Each row is a point. The window is the flat piece filled in between its corners: a triangle in 3 columns, a solid with four corners in 4, and so on. A path goes straight from each point to the next, and from the last back to the first. List the points from which the path goes on through the window.
(in the rows, 128 means zero)

Window (4 x 4):
[[171  78 130 129]
 [ 98 144 132 126]
 [123 103 130  45]
 [ 97 188  92 139]]
Path:
(1): [164  55  85 135]
(2): [163 105 156 119]
(3): [157 164 144 115]
(4): [149  50 117 133]
(5): [ 84 103 106 108]
(6): [105 150 136  48]
(7): [136 169 152 101]
(8): [ 97 146  96 113]
Through the window after points: 1, 3, 7

Window (8 x 8):
[[115 133 138  80  22  92 104 171]
 [113 165  93 169  99  86  77 132]
 [164  91  84 173 137 136 164 110]
 [117 174 109 110 123 196  95 152]
 [187 109 138 150 123 192 143  99]
 [158 144  99 184 100 126 119 183]
 [ 99 131 110 183 108 158 118 125]
 [ 87 134 212  82 122 159 154 145]]
Path:
(1): [123 120 103 126 116 151  93 151]
(2): [119 203 148 116  44 146 136 159]
(3): [131 175  80 176  70 122 144 125]
(4): [107 124 121 151 126 138  98 152]
(5): [154  95 119 146 119 151 102 145]
(6): [116 151  97 167 120 114 174 102]
(7): [114 210  86  96 102  84 144 158]
(8): [129  77 157 146  55 174  86 147]
Through the window after points: 1, 5, 7

Window (11 x 11):
[[ 92 122  82 118 136 152 147 113 126 102 142]
 [123 130 125 130  88 112 105  34 206 158 133]
 [123 121 167 124 177 110 167 121 123  89 140]
 [143 127  81 181  92  79 114  91 170 165  94]
 [ 55 141 196 157  81 119 154 211 125  80 179]
 [ 88 158 211 217  88 164 200 193 129 127 181]
 [135 104 140 115  89 139 137 133  95 123 141]
 [133 141 124 124 145 166  85 128 115  78 122]
 [ 93 159 152 115  73 126 150 147 185 173  91]
 [150 184 102  99 121  90 116  71 179 169 169]
 [123 106 108 137 153 111  90  90 166 190 143]]
Path:
(1): [176  83 120 135  84  98 132 166 151 123 173]
(2): [ 67 160 172 145 120 149 145 121 124 126 132]
(3): [100 157 137 137 121  80 109  99 104 140 161]
(4): [142 104 149 163 116 201 189 160 200  98 142]
(5): [153 137 128 147 154 132 160 160 194 150 194]
(6): [ 47 146 171 155  44 132 126  86 104 119  96]
(7): [ 49 172 113 155 113  82 147  65 148 160 153]
(8): [160 119 154 128 115 138 122 151 169 115 135]
(9): [164 100 103 148 135 166 174 154 173 130 155]
(10): [113 146 138 151 103 115 118 100 138 148 125]
(11): [102 149 164 142  84 111 140 113 111 166 138]
(12): [138 135  65 141 135 138 131 141 217  49 137]
Through the window after points: 1, 5

Window (14 x 14):
[[128 112 117 159 122 132  94 110 145 149 150 152  75 139]
 [145 128 124 130 127 133  96 114 105 150 124 156 140 111]
 [137 150 125 109 115 142 121 141 174 170 130 162 123 133]
 [129 110 140 141 117 115  85 166 155 127 144 116 144 132]
 [174 127  98 167  96 131 153 126 140 112 136 132 146 186]
 [115 168 175 139 134 171 117  86 143 112 102 118 151 111]
 [ 96 114 111 127 139 162 116 114 149 149 127 166 146 157]
 [111 110 169 115 126 140 159  85 141 148 102 126 140  88]
 [144 113 112  95 139 143  97 107 147 118 143 130 110 128]
 [131 144  86 163 134 109 138 156 119  78 159 133 106 124]
 [119 137 158 113 136  96 122  72 157 157 142 149 153 128]
 [154 111 110 158 164  99 106  95 185 162 133 128 146  90]
 [ 93 175  93 126 197 111 158 145  32 146 167   7  51  97]
 [119 149 113 148  74 120 142  86 156 129 139  93 185  97]]
Path:
(1): [153 126 143 137 143 165 128  89 143 163 166 138 132 117]
(2): [117 123 116 141 133 112 117 115 134 126 121 123 131 120]
(3): [120 111 117 116 124  94 105  90 148 142  85 148 119 129]
(4): [131 145 144 138 133 146 138 126 144 135 174 116 162 121]
(5): [118 126 128 128 153 161 145 153 143 115 192 103 177 104]
(6): [138 139 113 142 121 116 116 111 117 138 118 134 112 127]
(7): [125 138 112 156 123 107 104 103 134 148 110 134 128 116]
(8): [141 100 134  94 146 142 142 135 159 147 187 130 139 130]
(9): [127 132 114 123 133 176 121 113 133 133 198 103 125  87]
(10): [126 137 134 138 123  80 132 110 162 138  71 144 137 155]
(11): [114 138  99 161 114  89 122 122 129  95  74 148 127 149]
(12): [153 117 126 131 127 153 118 119 148 151 174 122 127 136]
Through the window after points: 5, 11

Window (14 x 14):
[[134 185 182 177 122 110  76 140 167 167  66  65 164 116]
 [ 82 194 173 165 184 171  94 129 166 144  39 142 168 126]
 [102 167 139 191 109 123 111 161 138  87 115 156  79 126]
 [126 184 146 187 218 116  56 157 101 132  67  80 158 140]
 [162 181  67 115 140  87 176 106 156 126 170 158  92 118]
 [ 84 140 105 174 128 154 119  98 133 123 188 130 119  80]
 [140  75 108 128 129  65 158 121 134 113 164 184 152 128]
 [169 102  45 163 116 124 154 135 128 177 122 164 108 127]
 [110 160  84 182 111  64 165  76 112 182 168 182  99 166]
 [ 62 134 104 120 123 120 155 134 121 121 107  94 112 139]
 [146 198 129 170 136 154  46 123 143 113  54  90 211 197]
 [159 133  73  89  79  84 158 109  52 151 165 206 114  95]
 [136 179 216 172 173 190  92 134 136 145  92  79 131 185]
 [136 101  83 118 120  86 109  56 128 130 127 168  65 118]]
Path:
(1): [132 166 139 181 141 126 129 114 124 125  75 132 125 110]
(2): [106 151 133 150 146 143 106 136 148 148 130 140 130 159]
(3): [ 91 177 101 114 140 107 124 158 171 199 148 158  62 228]
(4): [148 164 111 157 133 113 133 110 125 110 125 137 130 109]
(5): [104 197 161 182 134 132 184  93 121 116  48  81 168 137]
(6): [142 144 131 148 163 141  69 141 139 153 127 138 111 150]
(7): [131 119  93  88 136  94  15 124 149 138 123 111 149 179]
(8): [134 186 140 221 136 131 190  92 111 145 111 173 114 114]
(9): [132 145 132 165 126 135 213 105  75  95 144 121  68 111]
(10): [117 138  94 138 137  92  65 130 183 175 119 163 156 123]
(11): [125 166 126 141 130 111 109 126 146 155 155 144 134 124]
(12): [101 136 108 171 138 124 115  70  98  87  40 112 114 162]
(13): [117 174 111 184 133 123 135 106 135 129  99 116 144 147]
(14): [111 147 116 125 128 117  96 131 123 138 115 125 134 156]
(15): [118 167 161 136 165 152  92 138 147 144 128 127 125 155]
(16): [147 143 140 199 125 120 148 100 109 144  98 114 130 160]
Through the window after points: 1, 3, 5, 13, 15

Window (14 x 14):
[[122 136  83 159 180 112 132  90 140 173 133 134 162 146]
 [208 131 115  43 102 190  62  90 111 176 187 134 145 119]
 [170  76 121 159 141 102 157 178 165  98 118 134 125 122]
 [134 127 137 133  88 134 124  92  77 164 113 145 137 129]
 [108  98 147 108 159 144 100  93 111 111  59 144  20 111]
 [ 55 105 155 165 178 170 112 143  57  88 164 113 161 124]
 [ 91 175 175 181 186 114  87 140  91 159 153 133 143 161]
 [129 167 135  97 132  51 121 171 144  64 128  96 199 161]
 [152 118 145 137 139 113 113 117 121 164 138  53 128 103]
 [ 51 141 140 129 123 113 138 116 170 121 152 121 148 123]
 [116 183 128 201 139 179  98 178  72  63 175  67 144 120]
 [146 103 128 130 106  82 156  86 109 146 162 103  97 160]
 [ 64 177  73 178 166 119  76 155  90 133 176 132 113  47]
 [167  41 119 132 113 136  59 111 159  98 116 108 104 121]]
Path:
(1): [137 139 138 164 178 130 134 128 118 109 171 133 152  90]
(2): [128 134 152 156 135 143 111  99 119 125 124 135 122 108]
(3): [ 72  87  75  97 160 122 116 167 107 171 189  88 110 154]
(4): [109 108 115 123 123 114 115 144 103 129 144 125 112 153]
(5): [194 136 206 144 151 145 118  58 165  90  87  83 170  98]
(6): [146 141 199 172 130  84 107  65 140  71 130 120 145 117]
(7): [129 109 101 108 134 136 130 160 106 163 144  90 133 146]
(8): [ 96 114 103  96  50 148  55 116  81 181 127  88 149 182]
Through the window after points: none

Window (14 x 14):
[[132 179 148  98 156  45  91 126  92 126 101 117 142 137]
 [ 91   7 218  62 121 128 109 124 126 155 192 227 169 110]
 [ 74 131  95 151  70  73 147  96 138  92 119 144 109 123]
 [116 165 129 112 143 106 163 124  99 153 147 130 163 129]
 [ 82 152 115 146 132 116 106 182 201 167  62 123 170  54]
 [140 133 118 138 128 130  99  93 136 171 111 104 134 161]
 [ 64 136 120 115 155 131 121 123 150 160 135  95 127 118]
 [149 156 192 107 123 104 132 105 117 110 157 153  97 113]
 [120 163 143 158 135  97 153 171 119 150 154 116  94 157]
 [131 141 139 131 154  76 152 103 146 133 176  85 149 137]
 [125 164 101 128 182  63 115 119 109 168 144 153 128 118]
 [ 93 165 166 131 107 129  85  90 161 125 190 124 160 175]
 [119 134 140 152 134 110 115 116  98 120 170 102 146 105]
 [103 146  69 125 142 126 145 192 162 110 135 141 115 133]]
Path:
(1): [ 81 107 137 145 169 115 106 127 142 147 136 146 140 136]
(2): [134  89 128 199 153 159 151  79 146 148 100 145 141 156]
(3): [ 84 171 145  69 110  79 106 158 140 138 173 122 127  92]
(4): [ 69 134  85 113  85 101 128 149 138 175 168 123 132  94]
(5): [127 139 147 131 159 111 119 119 131 119 134 130 138 145]
(6): [ 99 124 128 139 183 119 143 136 151 108 134 160 152 112]
(7): [108 154 142 108  67  96  91 153 146 207 109 102 136 100]
(8): [114 131 138 108 102 103 112 147 125 156 171 164 144  97]
(9): [107  88 164 122 170 101 138  93 131 110 124 139 138 162]
(10): [ 97 139 131 150 143 107 132  97 117 128 122 132 143 131]
(11): [143 126 108  89  79  99  99 142 170 172 153 108 109 138]
(12): [151 150 142  99 125  85 114 116 141 142 168 133 114  87]
(13): [101 138 197 135 133 130 148 110 103 102 128 153 121 164]
(14): [ 90  90 157 171 171 110 118 105 137 124 117 126 146 142]
(15): [122 212 117  78  91  79 128 154 143 148 167 128 135  98]
(16): [147 131 151  58  86  97 136 108 112 160 170 145 138 106]
Through the window after points: 4, 6, 10, 12, 16

Window (14 x 14):
[[108  37 145 114 113 108 149 150 112 111 172  64 174 104]
 [133  58 162 107 124 171 158 191 111 112 100  82 142 134]
 [126 135  85  84 148 170  65 118 135 105 114 146 160 134]
 [111 161  90 116 137 115 118 142 134 158  94 100 142 178]
 [157  94 189 175 136 103 121 156  89 188 136 160 115 181]
 [185 150 145 128 156  58 144 153  87 142 136 136  50 142]
 [138 163 171  81 169  65 122 145 104 148  96 176 134 186]
 [152  30 170  81 120 162 162 134 170 148 165  49 147 127]
 [203 160 194 189 154  51 159 136 118 148  84 168 124 153]
 [ 88 150  82  60  96 151 127  64 103 113  90 141 122 146]
 [181 122 177 138 157  58 124 156  90 212  71 150 115 114]
 [106   7 110  89 149 148 122 102 135  92 114  53 137 153]
 [ 55 176 130  82 140 152  63  75 123  97  99  97 107 137]
 [ 56 120 100  96 164 156 130 120 162 126 105 153 125 127]]
Path:
(1): [131 131 120 112 157 148 149 118 108 130 114  97 142 160]
(2): [ 98 100 122  97  98  66  83 144 148 145  96 140 123 138]
(3): [184 111 190  92 109  58 122 154 159 126 125 149  93 135]
(4): [119 139 114 137 173 120 134 128  68 151 113 108 106 140]
(5): [120 140 125 114 170 134 122 118 102 131 121 111 126 141]
(6): [130  77 138  95 100 102 124 123 157 142 106 154 130 151]
(7): [129 129 137 100 113  94 119 151 126 140 117 128 118 131]
(8): [175 154 176 176 218 116 136 115  71 188  75 159 117 152]
(9): [147 145 149 130 170 117 119 132  65 163 113 142 137 144]
(10): [121 128 162 107 113  96 115 141 155 137 108 132  99 148]
(11): [167  94 152  80 103  98 101 119 147 131  80 114 107 140]
(12): [113 127 119 120 168 124 140 136 104 128 128 118 128 135]
(13): [147 100 143  88 175 149 149  77  46 151 128 132 129 134]
(14): [122  98 138 122 107  99 116 162 161 114  97 110 117 145]
(15): [144  67 153  89  75 119 109 181 145  78  88 128 105 126]
(16): [131 109 162 155 195 148 166 132  78 200 143  98 154 170]
Through the window after points: 1, 3, 15

Window (14 x 14):
[[132  95 152  77 115 130 169 129 124  77 146  63 108 122]
 [178 132  83 161 132 123  89 180 157 158  75  83 173 199]
 [ 99 174  75 196 101 167 106 108  93 104 110 134 132 154]
 [129 138 135 167 112 137  99 116 129  78 190 173 122 163]
 [146  99 121 168  69  81 148 165 124 154  68 106  90 103]
 [ 87 228 148 190 127 112 132  72 159 102 126 134 135 141]
 [ 99 110  93 129 151 145 106 183 136  55 114 167 139 116]
 [152 101 127 157 101 146 188 121 162 108 141 170 198  73]
 [157 130  67 126 194  86 132  96  96  92 150 139 111 143]
 [129 189  86  92  82 140 123 147 167 147 118  71 236  86]
 [158 141  88 113 163 178 190 172 167 160 164 167 108 126]
 [139  99 144 145 161 157 136 179 185 153 115 116  80  49]
 [162 178  85  71 112 193 135 122 164 130 112 139 162 115]
 [ 81 113 139  72  40 170 146  76 187 126 166  96 172 154]]
Path:
(1): [141 132  57 185  97 151 117 138 182  90 130 116 105 124]
(2): [138 137 193 101 173 119 136 163 132 192  90 112 164 124]
(3): [113 140 118 119 128 155 125 124 124 146 139 108 185  99]
(4): [149 170  84 122  90 128 122 159 177 119 107  99 177 128]
(5): [149 130  97 125 121 135 145 122 144  87 146 106 128 125]
(6): [101 156 144 142  91 134 128 129 123 139 102 137 160 147]
(7): [114 120 159  73 111 171 147 101  85 167 117 144 155 148]
(8): [157 184  34 161 130 117 104 160 201  71 132  87 134 110]
Through the window after points: 1, 3

Window (14 x 14):
[[108  67 106 127 151  79 132 153 145 184 134 130  61 199]
 [112  63  97 147 105 129 105 116 185 173 135 116 145 183]
 [183 170 101 109 149 197 115 112 126 107 109 194 112 209]
 [ 63 102 133 112  87  71 110 138 215 176 133 163 115 213]
 [146 181 123  90 221 182 120  94 106  81 182 172 139 129]
 [172 187  89  85 189 163 124 158 170 113 130 126 132 143]
 [128 119 202 119 130 128 139 172 110 103  81 135 158  74]
 [ 59 111  88 147 120 141  86 174 157 194 136 184 111 172]
 [ 84 146 184 101 126 152 172 193  87 121 139  90 174 154]
 [172 198 111 167 146 146 114 125 121  72 150 142 100 145]
 [116  76 124 106  94  87  53 175 165 215 177 149 114 214]
 [164 169 102 103  98 174 162 118 136 135 157 188 121 112]
 [ 76 132 204 103 107 117 117 131 115 181  81  54 121 101]
 [168 191 161 143 199 190 151 135 152 153 169 175 147 149]]
Path:
(1): [ 94  65 161  71 132 126 112 153 207 108 128  96  63 150]
(2): [142 146 126  82 158 211 106 163 164 105 127 157 110 146]
(3): [140 188 108 135 181  79 157  79  87 138 185 142 164 136]
(4): [133 157  91 118 121 125 122 117 105 114  94 153 180 119]
(5): [144 134 171 125 155 169 123 154 159 140 150 138  75 183]
(6): [114 102 106 137 127 164  87 164 166 128 159 166  93 179]
(7): [108 148 113 124 137 124 123 141 128 179 115 160 127 165]
(8): [139 137  95 124 143  92  75 142  77 165  81 168 141 160]
(9): [112 102 169 113 140 144 167 161 183 127 151 116  97 144]
(10): [116 114 153 140  97 190 125 132 166 130 145 120  83 179]
(11): [138 188 128 102 181  98 127 161  96 132 131 165 158 124]
(12): [132 141 112 130 139  78  99 118 145 160 145 137 169 176]
(13): [124 130 136 119 134 162 117 139 141 133 138 136 105 148]
(14): [134  81 141 121  98 213 124 162 176 152 166 159 106 155]
(15): [130 193 109 133 185  64 114 107 117 137  94 151 132 163]
(16): [116 144 132 138 132 131 128 147 121 163 138 144 147 150]
Through the window after points: 2, 4, 6, 8, 12

Window (14 x 14):
[[160 169 124  93  92 131 117  98  76 198 142 147 122 141]
 [165  89 101 223  94  85 103 148 161 119  97 212 151 157]
 [164 165 124  99 125 127 154  96  93 128 100 106 143 191]
 [142 139 148  79  86 176 104  82 142 166 119 106 121 187]
 [ 92 128 137 102 133  96 139 114 148  98 134 178  78  99]
 [138 110 154  80 131 131 101 116  71 185  93  89 121 151]
 [ 82  73 135 123 116 113 206 176 153 103 174 200 131 130]
 [119 195 151  75  71  99  94 144 120 180  85 107 125 174]
 [103 122  99  92 125 162 150 196 128  84 162 151  90  80]
 [110 137 142 143 158 131 132 145 151 125 166 150 164 101]
 [141 111 141 124 101  95 179 170 175 115 161 131  89  65]
 [119 128  56 242 136  81 139 165 194 193  98 180  86 126]
 [ 58 106 108 123  85 119 167 136 123  89 176 118 116  71]
 [145 186 173 128  99 125  85 118  80 180 131  89  72 203]]
Path:
(1): [121 144 167 157  91 149 148 134 145 137 125 144 122 129]
(2): [131  96 165 146 130 167 172 141  79 112  59 154 120  85]
(3): [112 143  96 112 101  73 104 132 166 170 215 129  99 182]
(4): [162 155  70 102 114  56 123 152 130 111 148 147 107 120]
(5): [ 74 103 206 190 100 202 174 126 161 174 121 139 109 136]
(6): [149 170 138 123 123 156 162 102  88 131  74 191 141 130]
(7): [121 103 120 133 114 106 125 140 152 144 167 128 104 129]
(8): [123 120  88 106 130  74 110 123 150 149 177 150  84 156]
(9): [143 141 171 128  74 180 131 119 122 144  77 131 156 151]
(10): [111 147 145 140  88 230 184 123 136 134 147 203 119  69]
(11): [123 128 120 120 157  39  94 141 137 140 135 112 126 155]
(12): [130 126  70  78 112  90 103 122 106 141 149 104  95 122]
Through the window after points: 8, 10

Window (14 x 14):
[[149  92 190 117 137  74 154 179  76 125 127 156 131 112]
 [174 164 146 131 151 120  71 159 123 142 145 191  90 126]
 [ 95 134 137  87 136 148 124  38 128 130 176 114 133 131]
 [162 175  65  71 120  78  50 144 125 115 131 169 120  58]
 [179 144 122 155 200  59 132 134 120 154 128 142 115  95]
 [158 112 202 104 158 178 128  85 144  76 145  52 141 132]
 [171  65 172 149  98 111 165 110  84 104 103  85  91 184]
 [139  84 143  71 138 182 150 111 176 120 172  79  83 129]
 [163  29 175 171 118 109 170 130 136  70 145 128 150 182]
 [109  74 186 145 139 121 166 128 139  52  93 122  82 154]
 [ 86 135 100  87 138 198  61  73 161 188 122  79 168  79]
 [183 163 100 104 129 133 149 141 111 117 102 200 128  96]
 [112 165 151  74 126 147 125  97 197 149 140  67 152 155]
 [173 164  72  40 195  90  52 133 114 162  98 209 133 107]]
Path:
(1): [169 114 163 116 110 119 145 118 148 137  90 154 103  88]
(2): [141 109 139 107 168 127 118 150 115 106 153 108 124 150]
(3): [107 165 104 170 170  99 117 189 113 125 130  97 150 144]
(4): [165 118 124  77 132 117 109 110 130 136 120 162 108 110]
(5): [162 110 184 117 137 102 141 121 120 125 103 171 112 100]
(6): [140 106 142 113 145  92 134 179  86 123 156 114 139 135]
(7): [128 144  88 108 158 157  91 155  76  78 125  94 179 117]
(8): [130 116 159  94 139 152 106  76 170 160 129 108 122 108]
Through the window after points: 5, 7

Window (14 x 14):
[[118  88  98 138  68  81 117  96  90 161 108 121  71 129]
 [ 87 113 101 150 149 102  84 123 145  87 113 102  79 132]
 [157  87 192  96 178 223 113 196 111  98 118 140 195 156]
 [140 106  85  74  78 144 141 136 164 106 129 165 177  86]
 [107 177 218 119 130  76 146 194  61 111 125  78 131 103]
 [218  71 157  70 131 132 175 183 186 157 131 134 167  95]
 [197  98 157 174 117 159  62 109 114 224 130 149 155  66]
 [ 69 144 119 203  87 108 174 106 117  87 169 129 108 175]
 [105 138 104 133  97 176 121  60 133 101 104  93  78 110]
 [ 79  85  79 108 100 116  80  70 160 163 147  81 111 133]
 [121 138 111 105  36 137 135 135 216  91  95 132 163 157]
 [168 175  79  79 125  84 121 187 142 184 108  82 124 133]
 [ 91 120 139  98 144 138 134 175 152 154 129 142  83 133]
 [ 91 123 120 201 144 161 118 220 108 175  88  69 162 130]]
Path:
(1): [152 127  99 131  86 143 131 185 139  87 146 139  92 116]
(2): [114 121 135 113 124 122 122 103 132 171  90 108 152 124]
(3): [ 81 115 142 142 115  70 193  93  71 146 107 164 190 108]
(4): [144 131 148 133 118 149 106 190 131 131 114  94 116 125]
(5): [146 111 150 134  87 140  82 148 130 152 156  96 140  81]
(6): [159 124 135 146 158 121 150 120 114 185  82 166 136 135]
(7): [103 134 118 105 132 100 117  56 105 140  73 140 124 137]
(8): [121  93 101 132  68 143 125 171 168 128 173  96 125 115]
(9): [164 122 129 143 138 127  90 171 115 117 138  76  97  94]
(10): [  8 139 173  95  82  72 177  86 118 156  90 161 164 168]
(11): [123 126 135 121 109 134 156 123 147 126 107 123 153 123]
(12): [132 123 134 119 100 145 111 151 141 111 129 107 111 131]
Through the window after points: 5, 7, 9, 11
